Rows are points. The points of each table are mixes of a few directions, plus a little noise. Count the directions of each table, and those that both share. Where both have some left over, give the other angles between the two spaces (their principal angles), to ten degrees, smallest first.

First (7 x 3):
[[ 25  13 -40]
 [ -1  -1   3]
 [  4   2  -8]
 [ 22  10 -35]
 [ -1   0  -1]
 [-12  -6  20]
 [-38 -17  60]]
Second:
[[  6  -6   9]
 [-17 -21  17]
 [ 37  44 -35]
 [  0  -1   1]
 [-47 -17   3]
 [ 20   0   6]]
Directions: first 1, second 2, shared 0; angles 30

First (9 x 6):
[[ -9  12  13 -26  -6  14]
 [-14  -7   8 -16  17 -16]
 [ -1 -16 -23  30  10 -32]
 [-17 -16   1  -7  27 -33]
 [ 19  17  12  -7 -23  42]
 [ 29  26  12  -3 -37  60]
 [-29   0  -4 -19   7 -24]
 [ 31  -8   6  23   3  15]
 [ -8  -9 -25  23   1 -27]]
Second:
[[-25 -12  39 -13  -7  29]
 [ 30  25  -7  50 -30   9]
 [ -9   7 -26  -2   2 -28]
 [ 18 -22 -10  17  20 -11]
 [-20  15  10 -54   3   6]
 [  3   0 -14 -25  18 -13]
 [  3 -12   9  28  -5   8]]
Directions: first 3, second 4, shared 2; angles 30

First, 8 rows:
[[  0   4   7   1   6   1   1  -1  -1]
 [ -4 -18 -24 -15 -17  -2 -10  -3  -7]
 [ 30  32  24  60   3  -9  29  33  54]
 [-11   2  12 -16  16   6  -5 -13 -20]
 [-15  10  28 -20  32  11  -4 -19 -29]
 [ 11   1  -8  19 -13  -6   7  14  22]
 [ -5 -16 -20 -14 -14  -1  -9  -5  -8]
 [ -6 -15 -19 -16 -12   0  -9  -6 -10]]
Second:
[[  3   1 -11  11 -13   3 -17  -2   9]
 [ -2 -12   5 -20   7 -16  37  11 -11]
 [-15 -11  -4  18 -30 -13 -22  11  30]
 [ -8 -19 -11 -31  12  26  -1  -9 -19]
 [ -3 -16   8  -8  11   6  32  20  13]
 [ 36  22 -19  20   1   8   4  -3  -1]
 [-11  35  32  10  12 -15 -32 -28 -22]]
Directions: first 2, second 5, shared 2

First (10 x 11):
[[  3   4 -34 -11 -14  -7 -13  24 -16  -4  20]
 [ -2  -9  28   7  14 -15 -14 -20   6  16  -6]
 [ 16   2  19 -13   1   5  12  -4  21  19  12]
 [ -1  17  27   1  -9  20   8  18   4 -18 -10]
 [ 14 -10   4  -4   8 -21  -3 -15  13  30  22]
 [ 13 -11   2  21  34 -20  17 -21  18   3   0]
 [-29  -9 -55  16 -27  -5  -2  -2 -34 -15   2]
 [  1   4 -13  -8  13  19   0  14  -4 -23 -21]
 [ 10  14  33   0   8   7   4  15  12 -11  -7]
 [-26  -5 -11  -8 -29  18 -10  -8 -20   3 -11]]
Second (10 x 11):
[[ -3   2  -1  -8 -28 -11  14  -7   9  11   7]
 [  5 -23   8  13  33 -16  -7   9   9  -5  18]
 [-27  24   5  -3 -12  28  21  -4  23 -24   2]
 [ 16  13   7  -1  11  20 -21  18 -24  -2 -13]
 [ -6  -7 -24 -10 -40  -4   5  -8 -15  20   6]
 [ 16  -7   0  -7 -21 -25   5  -5   0  28  12]
 [ 20  -4  16   4  22  -8 -13  15  -3   3   4]
 [ -4  -7   0  20  60  12   3 -10  24 -15  17]
 [ -6   9  -9   3  15   4   4 -24   3  -8 -32]
 [-11   0  -2 -11 -41  -1  -9  17 -25  -7 -22]]
Directions: first 6, second 6, shared 3; angles 40, 60, 70

First (11 x 14):
[[ -1  14  13  12  -9   7  -8   9 -11   2  -9   5 -10 -29]
 [  6 -33  18   1   9  -1  10  24  -2  15 -21  -7  12 -15]
 [ -1   3 -18  -8  -8 -25  10 -30  17  -9  11 -10   2  47]
 [ -4   8 -17   7  -5   6 -21   8   2  10  -9   8   3 -32]
 [ -3  26  -3   4 -24 -23   7 -31   6 -11   4  -8 -15  27]
 [  7 -14  60  -2  21  27  24  27 -33 -10   7   2 -11  -7]
 [ -6  28 -26   8 -20  -9 -20 -16   9   1  -2   5  -6 -11]
 [ -2  16   4  -7   7  12   4 -13  -8 -18  27   6 -11  20]
 [ -2   5  -8   2   8  22 -18  13  -6   4   3  13   2 -31]
 [  5 -39  -5 -17  25   4  11  10   8   5   5  -5  22  20]
 [  1 -17 -17  -2  -4 -19   1  -3  17  11 -14 -10  14   8]]
Second, 9 rows:
[[ -7  38  25   7  -2  -8  13   2 -20  -6 -21  -9  -7 -25]
 [  2 -41 -10 -18 -11 -12  -7  -1  -2  13  12  14   3  26]
 [ -3  32   5  12  18  17   4   7   9 -12  -9  -9   1 -29]
 [ -2  27  17  10  -4  -1  10  -7   6 -15  -5 -10 -14  -6]
 [  4 -43 -32  -3 -13  -4 -27   7   6  26   1  16  14   1]
 [-12  23  17 -13  33  13  12  16   2 -16  -9  -5   2 -31]
 [ 12 -30 -28   4  -4   5 -14  -6  -3  16  17   7  16  28]
 [ -4  16  20   3  -9  -5  10  -7  18 -17  -1  -8 -22   0]
 [  9 -23 -13   0  -9  -3  -3 -11 -13  11  16   5   8  36]]
Directions: first 4, second 5, shared 2; angles 50, 60

First (9 x 18):
[[  1  -3 -10 -15   3  -3  -3   0  -9  17 -14  13 -20  15  -3  13  -2   2]
 [ 15  10 -15  16   3  -2   2  13   5 -28   4 -18  -2   8 -14 -25   0  -9]
 [ -1   7   6  -4  11  16   8   4   1  -1   1  -7  26   4 -19  11  12   8]
 [ -5  -1  -2  -7 -20 -26 -20 -14  -6   6 -14  -2 -21   3   2 -15 -21   3]
 [-10   8  -5 -10 -31 -24   5 -14 -14  16 -15   8 -26  -5  12  -4 -23   3]
 [  4  -5  -5   2   0 -17 -28  -5   4  12  -5  -2 -15   7   1  -5  -7   2]
 [ -8 -28  23   3  11  26   3   6   2 -60  11  -3  23  -7   7 -24   3 -14]
 [ -9  11  27   6  14  32  30   1  13  32  28   9  54 -31  10  49  31  15]
 [ 14   3 -18   8   9  -3   0  11   4   5   3   3 -19   8   2   0   6  -7]]
Second (11 x 18):
[[ 15  15   9   2 -21 -29   6   6 -14   6   9  12   5   0  22   4  22  -1]
 [ 15   6  -2  18   7  -1  -8 -16 -12  19 -17   2  13  14  15 -11   9  -7]
 [-10   2  -3   7   4 -11   2   7  36 -16   4   9  -2  10   2   4   7   4]
 [ 20  -4   2   7   7   9 -19  -7 -24  20   2  -6   4  -6   6 -14   6 -10]
 [  0  -3   5  -1  -6 -14   0  17  17 -15  22   5  -6  -7   6   8   9   0]
 [  6  -3   3  12   3 -12  -6   5  10  -7  10   5   1   2  13   0  12  -3]
 [ 12  24  -2   5 -18 -21   3  -1  -3  22  -4  16   6  10  13  -6  22  -1]
 [  3 -10   3   3   4  -1  -5   6   1 -10  10  -5  -1  -4   5   3   1  -2]
 [-26 -15 -16 -32  16  58  -7  -8   7   6  -8 -21 -20 -19 -58 -10 -44   7]
 [-32  -9  -5 -36   1  45  24 -18 -29  -2 -33 -24  -7  -9 -46   9 -53  15]
 [ -1  -4   8  15   1 -24   7   7  12 -23   4   5   6  10  22  13  10   1]]
Directions: first 6, second 5, shared 1; angles 50, 60, 80, 90

First (11 x 24):
[[  3   2   9  -4  -1   7   8 -11  -2 -20   5   3  -9  18  21  -5  -4  10
    9  -9 -13   7   6   5]
 [  1 -10 -16   9  -3  -5  -5  15  -2  30  -8   0  22 -25 -35  13  -1 -15
  -10  13  20  -9 -18  -9]
 [ 10  -3  23 -10  -2  10   8 -26 -11 -37   7   1 -24   9  24 -17   1  13
  -10   2 -29 -13   2  12]
 [  8 -18 -24  16  -9   5   9  15  -4  29  -9  11  41  -9 -32  24 -17 -10
   10   3  24   8 -28 -13]
 [ 15 -25 -16  14 -12   9  12   4 -13  19  -8  12  36 -16 -32  18 -17  -9
   -2  11  14  -6 -36  -9]
 [-33  40   0 -11  18 -22 -23  22  32   9   6 -17 -26  21  26  -8  21   1
   19 -22  10  28  52   0]
 [ 15 -13  14  -3  -5  10   7 -21 -16 -21   2   3 -10 -10   1 -10  -1   4
  -20  13 -20 -24 -15   8]
 [-24  27   2  -9  14 -20 -24  15  20  11   3 -16 -23  -2   8 -10  22  -4
   -3  -5   7   4  34   0]
 [  6  -4  13  -6   0   0  -4 -13  -9 -12   1  -4 -17 -18  -3 -13   9  -1
  -27  16 -14 -27  -5   7]
 [ 11 -10   2   3  -8  16  20 -12  -8 -17   2  12  11  24  15   5 -18  12
   20 -11  -9  15  -9   2]
 [-13  14  -5  -1   6  -8  -7  13  14   9   1  -5  -2  10   7   2   5  -1
   14 -11   9  17  18  -3]]
Second, 8 rows:
[[  6 -31 -26   1  -5  13  14 -30  14  20  -2   1  25  -2 -24  11  11 -23
   20  32  22  -8 -19 -11]
 [ 12  24  29   3  -5  20 -20 -19  -6 -18 -13   4 -17   0  18 -18  -5  13
  -15  -4 -25  -2   9  18]
 [ 19  -7 -18  -5   8  -5  10 -16  13   4   8   7   5 -35 -21   4  14 -29
    7  26   6 -22 -21  10]
 [ -6  14 -15   0  -7   2  14  14  19   0   2  -8  -5  29   1   3  -5  29
   10 -24  -6  24   8 -10]
 [  6  14  28  -8   8   2  -4 -13 -10 -34   7   7 -22   4  36 -14  -1   4
    1  -9 -23  -1  14  21]
 [ -5 -31  14   4  -8   1  10   7 -36 -10   2   3  11  11   6   6 -17   8
  -13  -3  -1  -5 -11 -10]
 [-24  25 -14   7   1 -25 -16  60   8  31  -5 -15   1  -2 -20   9  -4  16
  -17 -27  15  17  13 -17]
 [ -8  -6   3  -2   7  -6  -8  -3  -2   6   2   0   3  -5   5   1   7 -17
    6   9  12  -3   7   1]]
Directions: first 3, second 6, shared 2; angles 40

First:
[[ 14   5 -26   7  -1  10   6  -4 -27  22 -18  -5 -14 -10  18  -3  -3  18
   12 -21 -13 -22  16  -5   5   0 -10  -2   3   6  16 -16]
 [ -6 -19  34 -15  -5 -23 -17  -9  27  -6  18 -16  22  -6   0   8   3 -17
  -28   6  21  17 -19  18 -20  -1  11  -7   1  13 -20   5]
 [ 13   3 -29   9   9  18  15   0 -15   8 -12   7 -15   4   1  -7   7  11
   18  -6 -14 -19  17 -12  16  -7  -9  11   3  -5  10  -2]
 [ -7  16  -2   3 -13  -2  -5   5 -22  10 -10  -1  -5 -11  14   2 -17  12
    3 -11  -6  -3   3   1  -6  14  -2 -14   0   2  15 -14]
 [ -2 -17  27 -14 -11 -24 -19 -11  13   8  11 -22  19 -16  13   9  -2  -9
  -27  -8  18  10 -16  20 -25   2   9 -14   3  18 -11  -5]
 [  9  -3 -14   3   5   6   6  -3  -6   7  -5  -1  -6   1   3  -3   5   5
    6  -5  -5 -10   8  -4   6  -6  -5   5   2   1   2  -1]
 [ -4 -27  37 -17   2 -22 -14 -10  41 -14  25 -13  25   0  -8   7  14 -25
  -30  14  24  22 -22  17 -15 -10  14   1   0  10 -29  15]
 [-43  60  -4  21  -9  19  11  41 -23 -34 -12  49 -21  24 -32  -8 -30   9
   39  30 -23  18   6 -25  26  32  -4  -3 -12 -45  27   7]
 [ 23 -18 -22   3  21  15  17  -9  12   1   2   1  -6  12  -9  -6  26  -2
    7   2  -3 -15  10 -10  16 -24  -6  23   3  -1 -10  10]]
Second, 11 rows:
[[-23  13  31  -9 -25 -11 -17  12 -15  15   5  -9   2 -21  21   5 -32   7
   -5 -12   6   6  -2  11 -19  19   6 -23   2  11  18 -19]
 [  2 -11  -7   8   8  -9  -4 -16  29 -40   2   9  17  19 -36  -5  30 -21
  -20  28  12  28 -23   6   0  -8  11   4 -10 -18 -34  27]
 [ 34 -20 -17  -7  31 -14  13 -17  14  13  -7 -14   7   7   8  20  23  -4
   -1 -15 -14 -25  -2  -5   5 -10 -20  17   3  12 -15   4]
 [-16   5  34 -13 -19 -27 -21   3  -3  10   5 -15  13 -19  20  15 -23  -1
  -17 -12   8  10 -15  16 -25  20   4 -24   0  15   4 -14]
 [ 12   1 -26   8  12  28  20   5 -10   7  -5  10 -19   8  -3 -12   7  10
   23  -1 -11 -19  22 -16  22 -14  -7  19   4  -6  11   1]
 [  5  -3  20 -17  -1 -26  -9  -2  -4  28  -1 -23   9 -17  32  25 -16   4
   -8 -27  -6 -15  -5   8 -18  13 -11 -11   5  24   6 -17]
 [ -5  -5  14  -3  -3 -22 -13  -9  16 -16   3  -4  18   1  -9   7   6 -13
  -22   8  10  20 -22  12 -14   6   7 -10  -6  -1 -19   8]
 [  1   9 -19   9   1  32  15  12 -18  10  -3  12 -23   3   1 -16  -5  14
   26  -1  -9 -15  25 -15  19  -9  -3  12   5  -6  21  -5]
 [ 21 -13 -26   7  23   6  14 -13  16 -14  -4   6   2  19 -19  -2  30  -8
    1  10  -5  -4  -1  -8  15 -17  -5  19  -3  -9 -19  18]
 [-15  14  16  -5 -19   5  -6  16 -23  23   2  -4 -11 -18  24  -1 -31  14
   10 -15  -2  -8  13   1  -6  12   0 -12   6  10  27 -21]
 [-17  11 -21  23  -9  39   8   9  -2 -35   3  33 -16  18 -39 -38  11  -1
   13  36  10  23  10 -10  21 -13  19   9  -6 -33   1  18]]
Directions: first 3, second 3, shared 1; angles 30, 40

First, 11 rows:
[[ 30  10 -13  -1   0 -15 -16  -2   8 -13 -22  13 -17  12   1  -5 -15  -5
   -5  -5  -1  -7  15  27  -2   7  -5  10  21   9 -25  27]
 [ -6 -15  14 -13   8  31  24   5  13   3   3  -3  12 -22  -4  25   3  -1
    7  -8 -17  20 -11 -20  25 -18  -5 -22 -30   1  33 -25]
 [ -2  -6   8  -7   3   8   8  -3   4  -1  -2   1  -2  -6  -4  10   0 -10
   -1   0   1  -2  -9  -9   2  -4  -1  -9  -5  -1   0 -10]
 [-29  -4   4   5   0 -18   3 -17 -15  -4   1 -20 -13   9  -5  -5  14   0
    3  15   7 -27   3 -14 -14 -12  11  -3   2 -17 -15   6]
 [  4   6  -1   2  -1 -19 -12 -10  -8  -3  -4   8 -15  14  -3  -9  -5 -16
   -9   9  20 -22  -3   7 -22  13   3  10  22   0 -33   8]
 [-12   0  -1   7  -4  17   5  16  -6  17  23  -4  29 -12   6  -6   7  21
    6  -7  -7  28  -3  -8  10   4  -1   2 -18   2  38 -17]
 [ 12  11  -5   9  -7   8 -11  18  -6  18  21  17  25  -4   6 -16  -6   5
   -6  -3  12  22  -9   8  -7  28  -5  18   6  14  14 -12]
 [ -8 -11  -3  -5   5  -7  11 -13   9 -20 -25 -23 -22   3  -3  16   5  11
   12  -3 -24 -14  22  -4  17 -35   5 -18 -10 -13  -1  23]
 [ 41   5   9 -14   3  29  -2  17  18  13   6  43  18 -16  -2  11 -23 -29
  -17  -9  12  26 -31  10   3  32 -17   5   5  29   6 -30]
 [-17  13  -8  21 -11 -15 -17   7 -28  17  29  -2  16  12   7 -35   8  14
   -4  11  21  -1  -1   1 -26  26   6  25  14  -4  -2  -1]
 [-14 -10  -7  -3   5 -18   8 -20   6 -27 -32 -31 -32  11  -2  13   8  12
   15   0 -25 -24  31  -3  14 -42   7 -17  -5 -19 -12  34]]
Second (8 x 32):
[[ 55 -10 -14   6  -1   5 -11  11   8 -12   2  60  26  16  11 -12  -7 -26
  -14 -28  11  18  -7  15  18  26  14   6  12  10   2   0]
 [-50  10  22  -3   6   9  -2  -4  10  11  -8 -47 -19 -16   1  11 -17  24
   10  32  -5   2  -2 -12 -10 -22 -27  -6  -5   4  -7  -2]
 [ 14 -15  -5  11  -2  -2  -1   1 -10  -4  16  32  24  15   6 -16  13 -19
   -8 -12  16   0 -11  -7   5  15  23   2   3  -6   3  -9]
 [-55  22  17  -7  -5  -2  -9  -6 -10  13   1 -45  -5  -8   5  -4  -7  22
   14  21  10   3   9 -20 -13 -21 -14  -6  -3  -4   7   7]
 [ 31   0 -17   2  -1 -13  -7   0   2 -13 -11  17  -6  12   1  -6  -1  -6
   -4 -14  -4  -5  13  20   5   7   7   6  11   2 -11  20]
 [ 31 -28 -11  14   7   0   9  -2  11 -14   0  30  -3  10  -4   1   7 -15
  -12  -3  -9 -10 -12  12   7  13  13   4   2  -1 -19  -9]
 [ 14   8   1 -18   2  13  16   7  12   8  -7 -11 -14 -24 -15  26  -4   4
    1  -5 -23   5   1  11   5  -3 -18  -3 -12  10  11  -7]
 [-41  14   6  -7  -7  -9   6  -7 -23  12   9 -37  -5  -7  -5  -1  15  14
   10   8   5 -11  10 -18 -13 -15   2  -4  -8 -14  13   2]]
Directions: first 4, second 5, shared 2; angles 50, 60

First (10 x 32):
[[-12 -18 -13  13  -2  -9  16  27   9 -14   8  -6  23   7  -7   5 -21  -1
  -22 -11   4  -9   3  18 -18 -32  -7 -11  15   4  10  11]
 [ 10  15  12 -10   2   8 -13 -25  -9  13  -8   6 -20  -7   6  -4  19   1
   19  10  -3   8  -2 -16  16  30   7  10 -15  -3  -9  -9]
 [ 16  25  19 -15   3  13 -21 -37 -13  20 -11   9 -31 -10   9  -7  28   1
   30  16  -5  12  -4 -23  22  44  10  14 -21  -6 -14 -15]
 [  8  11   9  -8   2   5 -10 -20  -7   9  -5   5 -16  -6   5  -3  14   1
   14   7  -2   5  -1 -11  12  22   4   7 -10  -4  -6  -8]
 [  7  10   7  -6   1   5  -8 -15  -5   8  -4   4 -12  -5   5  -3  10   1
   11   6  -3   4  -3 -10   9  18   4   5 -10  -2  -6  -6]
 [  2   3   2  -2   1   1  -4  -5  -2   2  -1   2  -3  -1   1  -1   4   1
    4   2   0   1  -1  -3   4   6   0   1  -2  -1  -1  -3]
 [-20 -27 -22  18  -4 -16  25  46  16 -24  13 -11  37  12 -13   8 -35  -1
  -36 -18   6 -13   4  27 -27 -54 -12 -16  26   8  16  18]
 [  3   4   3  -3   0   2  -2  -7  -2   2  -2   1  -5  -1   2   0   5   1
    6   1  -1   2  -1  -4   3   8   2   2  -4   0  -3  -3]
 [-23 -31 -25  21  -4 -17  28  51  18 -27  15 -12  42  14 -13   9 -38  -3
  -41 -20   7 -16   5  33 -32 -60 -13 -19  29   7  19  20]
 [  8  10   8  -6   2   6  -9 -18  -5   9  -5   4 -13  -4   5  -3  12   1
   13   7  -3   5  -2 -11  10  21   4   6 -10  -2  -8  -7]]
Second:
[[ -3  16   7   2   3   9   7 -15  -5   1  -3   0 -11  -3 -13  -4  33  -3
    7   5  28  -8   9  -9  17  21  27   0 -20  14 -19  -4]
 [ -1 -13   9   2   9  -8  22   9  -3  -6  13  -2   2  -2  -2  -2 -20   6
  -25  -4 -20   4  -2  10 -19 -23 -21   8  16 -22  11   7]
 [ -1  -3   6   1   5  -2  13   2  -3  -3   7  -1  -1  -3  -4  -2  -5   3
  -12  -1  -7   0   1   4  -6  -8  -5   5   4  -9   0   3]
 [ -5  27   2   3   0  15  -2 -22  -5   3 -10   2 -13  -3 -16  -5  50  -7
   21  10  45 -12  12 -16  30  36  41  -1 -31  26 -30  -8]
 [  3 -17  -3  -2  -1 -10  -2  14   5  -3   6  -1   9   2  12   4 -33   4
  -12  -6 -30   8  -9  10 -19 -23 -29  -1  20 -17  20   5]
 [ -4   4   8   2   6   2  13  -3  -4  -3   4   0  -4  -3  -9  -3   9   1
   -6   1   7  -3   5  -1   1   1   7   3  -3  -2  -5   1]
 [  3 -13 -11  -4  -7  -7 -18  13   8   1  -1   0  12   5  18   7 -30   1
    2  -5 -25   7 -11   5 -13 -14 -22  -5  16  -7  18   2]
 [ -2 -13  15   1  13  -8  30   9  -6  -8  17  -2   0  -2  -7  -3 -20   8
  -31  -4 -21   3   0  13 -22 -27 -22   8  17 -27  11   9]
 [ -2  21  -1   2  -3  13  -9 -19  -3   5 -11   2 -10  -2  -9  -2  40  -6
   23   7  36 -10   8 -15  27  33  36  -4 -26  26 -25  -9]
 [ 11 -22 -31  -9 -22 -12 -51  21  19   6 -12   2  22  10  40  15 -51  -1
   19  -8 -40  14 -22   6 -13 -17 -36 -13  24  -2  29  -1]
 [ -2  16  -1   1  -1   9  -4 -11  -2   3  -7   1  -7  -1  -8  -2  27  -5
   14   5  23  -6   6  -9  16  20  23  -2 -18  16 -16  -5]]
Directions: first 1, second 2, shared 0; angles 50

First, 10 rows:
[[  1 -19  10   2  -4   2 -12   4   3   6  -6   5  -9   8   3  10  -2  11
   11  -2  -5  -9   4 -10   3  -3 -11  -1   2   1  -9  -5]
 [ -1 -19  15  -4  12   1 -16  14   2  18  -3   9  -3   7  13  19   1   7
   14   6  -9 -10   3  -1   0  -5  -7  -7   3   4  -5   0]
 [ -1  15 -10   1   8   0   7 -14  -2  -4   6   3   6 -10   0  -9   3 -16
   -3   2   7  20  -3   9 -11   8  10   0  -5   5  16   3]
 [  7 -22   5  12 -60   2   3   4   6 -26 -16 -23 -26  21 -30 -10 -15  41
  -10 -28  -3 -38  10 -38  36 -12 -28  21  11 -24 -44 -20]
 [  0  -5   6  -3   6   0  -5  10   0   8  -1   1   2   2   5   7   1   3
    2   4  -4  -7   0   2   2  -3  -1  -4   2   0  -3   2]
 [  0  -1  -1   2   2   2  -2 -10   0  -1   0   6  -3  -2   1   0   1  -5
    5   0   2  10   0  -1  -6   4   0   0  -3   5   6  -2]
 [ -1  10  -3  -5  14  -2   4   5  -3   5   5   0  11  -6   6   0   3  -9
   -4   7   1   4  -4  12  -5   0   9  -5  -1   2   9   7]
 [  2   5 -12  14 -23   3   7 -33   2 -23  -2   0 -13  -3 -17 -18  -3  -5
   -1 -14  11  20   2 -14  -4  11  -3  13  -5   1   4 -10]
 [ -1 -19  15  -5  16   2 -18  13   1  20  -2  12  -3   6  16  21   3   5
   16   8  -9  -7   2   0  -3  -4  -6  -9   2   7  -2   1]
 [ -3  55 -24 -13  29  -8  32   7 -10  -2  20 -14  38 -25   4 -20   8 -34
  -31  16  11  18 -15  41 -12   3  36  -7  -6  -3  30  24]]
Second (11 x 32):
[[ -3  -3   6  -6  24   0  -9   8  -1  17   3  11   6  -3  16  12   5  -8
    9  12  -4   5  -2  12 -11   0   5 -10  -2  10  10   7]
 [  0  15  -3  -8   1  -4  14  24  -3   1   4 -18  15  -1  -1  -4  -2   4
  -20   3  -2 -20  -4  11  12 -10   8  -1   5 -13  -7   8]
 [ -2   1   4  -6  17  -2  -4  11  -2  13   3   4   8  -2  12   9   3  -5
    3  10  -4   0  -2  10  -6  -2   5  -8   0   4   7   6]
 [  5  -4 -13  21 -57   4  12 -35   5 -41 -11 -14 -27   7 -36 -27 -12  16
   -9 -29  12   2   8 -35  15   6 -17  27   1 -12 -19 -21]
 [  0 -27   3  19  -8   9 -22 -47   7  -6  -8  30 -31   3  -1   3   1  -7
   33  -9   4  36   9 -24 -21  19 -15   5  -9  22  11 -18]
 [  3  -3  -9  15 -41   3   9 -25   4 -29  -8 -10 -20   6 -27 -20  -8  11
   -6 -21   8   2   5 -25  11   5 -11  19   0  -9 -13 -16]
 [  1   7   0  -5   2  -2   5  13  -2   2   2  -7   8  -1   1   0   0   1
   -8   2  -2  -9  -2   6   5  -5   4  -1   2  -6  -2   4]
 [  2  20  -7  -7 -15  -7  22  26  -3 -10   3 -29  14   0 -12 -13  -5  12
  -30  -3   0 -28  -4   7  23 -14   6   4   6 -22 -16   8]
 [ -4   1   7 -11  29  -2  -8  15  -2  21   4   9  12  -3  18  15   7  -8
    6  16  -6   1  -3  16  -9  -2   8 -12  -1   7  10  10]
 [ -1  -3   4  -3  13   0  -6   1   0   9   1   7   2  -2   9   7   3  -5
    7   6  -2   5  -1   5  -7   1   1  -6  -2   6   6   2]
 [ -4  -3   8 -10  34  -1 -12  11  -2  24   5  15  11  -3  22  18   8 -11
   13  16  -5   5  -3  16 -13   1   7 -15  -2  12  14   9]]
Directions: first 3, second 2, shared 2

First, 10 rows:
[[-13 -17 -11   0  15   7  -3  17 -13  28   6  30  -8 -16   7   2  21 -11
    0  -2  18  18   9 -20   3  10   3 -11  -5   2 -10  26]
 [  3 -13  15   0 -31  -9  13  -3  -8 -34 -20  -4  -2  17  14   0 -24  -8
  -16  -7 -12 -21  -7   1  11  -7  10   5  10 -10   4   9]
 [  2  38 -23   0  52  13 -25  -6  26  51  36 -12  10 -23 -33  -2  35  24
   34  16  13  29   7  11 -23   7 -23  -2 -17  20  -1 -35]
 [  8 -18  26   0 -52 -15  22  -7 -11 -60 -33 -12  -2  30  22   0 -43 -12
  -27 -11 -23 -36 -12   5  17 -13  17  10  17 -17   8   9]
 [ -2   9  -9   0  18   5  -8   1   6  20  12   1   2  -9  -9  -1  14   5
   10   5   7  12   4   0  -7   4  -6  -2  -6   6  -2  -6]
 [ -1  20 -15   0  34   9 -15  -1  13  35  23  -2   5 -16 -19  -1  24  13
   20   9  10  20   6   3 -14   6 -13  -3 -11  12  -2 -17]
 [ 11   2  17   0 -30 -10  11 -12   2 -41 -17 -22   4  22   5  -1 -29   1
  -11  -4 -19 -25 -10  14   5 -11   5  10  10  -8   9 -10]
 [  0  -7   6   0 -12  -3   5   0  -4 -13  -8   0  -1   6   6   1  -9  -4
   -7  -3  -4  -8  -2  -1   4  -2   4   1   4  -4   1   5]
 [  4  -5  10   0 -20  -6   8  -4  -3 -24 -12  -6   0  12   7   0 -17  -3
  -10  -4 -10 -14  -5   3   6  -5   6   4   7  -6   4   1]
 [-13  -8 -16   0  26   9  -8  15  -7  38  13  27  -6 -21   0   2  28  -5
    8   1  20  24  11 -17  -2  12  -2 -11  -8   6 -11  18]]
Second:
[[  9 -29  10 -13 -25   4  20   0  -5  -7 -36 -18  -1  11   6   0  13  -3
   -4 -21  -2  15  18  16  23   0  28  21  11 -22  13 -10]
 [ 10  45  -5 -10  11 -19   6  -9  37 -30 -15   4   4  17   2  31 -12   2
    7  25  -9 -34  -7  -1 -18  12 -10  10  -1   6  -3 -12]
 [  2   7  -8  15  -3  21 -25   2 -16  40  45 -18   2 -13 -13 -34   7  10
    6  -2  10  21  -6  -5 -12 -15 -16 -11 -19  18  12 -12]
 [ -2 -21  -5 -10  -6   8   9  13  -8  17 -17  13  -7  -4  10   4  23 -10
   -1 -11  13  21  19  -8  12  10  18   7   0  -8   3  12]
 [-17   5  -8  10  24  -6 -12   8  -5   4  20  36  -5 -14   4   4  -8  -7
   -3  13   5 -13 -13 -21 -10   6 -16 -24  -5  11 -21  30]
 [ -6  18   4  12  36  -5 -18 -19  14  -5  26 -15  15 -11 -29  -7 -13  22
   12   9 -15  -7 -16  26 -12 -10 -22 -12   7   5 -11 -21]
 [  8 -16  -1   5 -49  15   0  16 -29  18   7  -2 -12   6  21 -23   1 -17
  -15 -16  13  11   3 -26   5  -8   9   2 -15   7  21  16]
 [ 17  27   8  -9 -19 -15  14 -12  24 -39 -24 -14   3  25   8  17 -19   0
   -1  10 -14 -30  -5   5  -5   2   3  17   3  -2   8 -16]
 [-18 -35   6   1  28  -2   3   2 -10   2  -6  15   2 -18 -10   3  10   2
    1  -9  -2  14   7  13  16   2   8 -10  18 -17 -20  13]]
Directions: first 2, second 5, shared 2
